Rows are points. The window is the flat piece filled in between its corners: a triangle in 3 columns, a solid with four corners in 4, and so on. A path goes straight from each point to the next, and from the last back to the first. List the points from which the path goes on through the window.

Window (3 x 3):
-8,3,-25
-6,80,-10
-21,-55,27
Path:
(1): 28,-20,-3
(2): -49,-20,1
(3): -49,0,19
(4): 8,-18,25
(5): 13,-1,25
(6): -59,49,-13
(7): -41,64,-3
(8): 37,74,-15
(9): 33,-41,23
(10): -45,-27,1
(11): -31,74,-23
(12): 15,60,1
Through the window after points: 1, 7, 9, 11

Window (6 x 6):
32,-50,43,28,113,-48
2,-4,-17,28,-66,78
-14,22,-31,-30,-40,-32
-44,36,42,28,-25,25
-31,26,-45,34,21,35
21,39,-29,-43,60,-9
Path:
(1): -49,-29,26,-35,68,23
(2): -60,1,19,-9,-7,33
(3): 17,6,-8,42,-1,26
(4): 6,40,-33,5,11,-1
(5): -55,-11,-11,-10,76,55
(6): -9,-23,-44,-28,87,24
(7): 9,31,-29,23,18,-9
(8): 19,30,23,71,-15,-31
(9): -43,-23,-20,-26,1,47
(10): -20,-2,-36,-31,48,10
(11): 53,58,1,-15,52,-25
(12): -14,60,14,40,-12,26
(13): -57,-33,1,-8,-14,21
(14): -4,-24,-12,-21,24,18
(15): 15,29,-45,37,8,-8
(16): 27,36,-50,64,21,-7
Through the window after points: 2, 4, 10, 12, 16

Window (8 x 8):
3,65,10,-62,50,45,-32,-16
54,23,15,92,18,51,-16,30
3,0,17,53,-33,67,-3,56
-1,-12,64,-65,-17,-32,23,-30
19,-52,-74,24,26,46,47,16
-3,-20,11,-15,24,-50,-24,12
-21,22,16,-17,73,-59,25,24
46,-15,-31,12,37,-25,33,91
Path:
(1): 15,32,-21,-7,9,-84,-4,-6
(2): 11,26,-12,-19,22,-80,37,-26
(3): -4,-7,37,-30,34,26,-6,35
(4): 21,-6,23,-34,45,23,-15,18
(5): -4,28,-24,-17,17,12,8,-10
(6): 13,27,2,-15,-45,-60,29,-49
(7): -6,-30,73,-64,34,2,12,19
(8): 50,-28,56,6,70,16,-30,25
(9): -10,12,-10,20,0,-5,6,2
(10): 9,11,-37,-4,-14,-11,43,9
(11): 37,-71,7,7,77,23,7,60
(12): 13,-39,16,-8,63,67,21,22
Through the window after points: 2, 4, 6, 10

Window (9 x 9):
-30,4,-24,43,0,-43,-1,-38,15
-4,67,-13,-2,-27,-20,28,14,-35
45,-31,-41,-57,17,-11,-59,37,-2
-39,-15,63,80,74,11,-14,-28,28
57,1,-52,-11,-68,16,35,29,-20
5,44,41,74,69,-4,-7,-91,34
-25,22,-38,24,-15,35,-12,-26,-39
-1,-43,-12,-107,-54,4,-50,8,12
25,-25,29,16,14,-28,-31,-34,-35
Path:
(1): -12,4,29,22,49,0,7,-19,-10
(2): -6,14,-4,92,2,-5,-36,-24,19
(3): -16,-6,19,-9,-34,-28,-40,15,23
(4): -9,-28,-10,-18,27,25,-10,-38,-4
(5): -73,-27,-27,-37,17,-14,29,-27,14
(6): 93,16,34,18,-37,-8,-88,-15,-15
(7): -1,0,-13,-56,-95,1,-85,9,2
(8): 2,-48,2,-64,41,0,16,-24,17
(9): -3,-18,-4,7,31,0,14,-53,-2
(10): 27,24,6,45,-26,-10,-67,10,0
(11): 19,41,18,6,-66,14,-59,23,8
(12): 6,-46,-14,3,52,-24,-3,-48,-44
Through the window after points: 3, 5, 7, 11
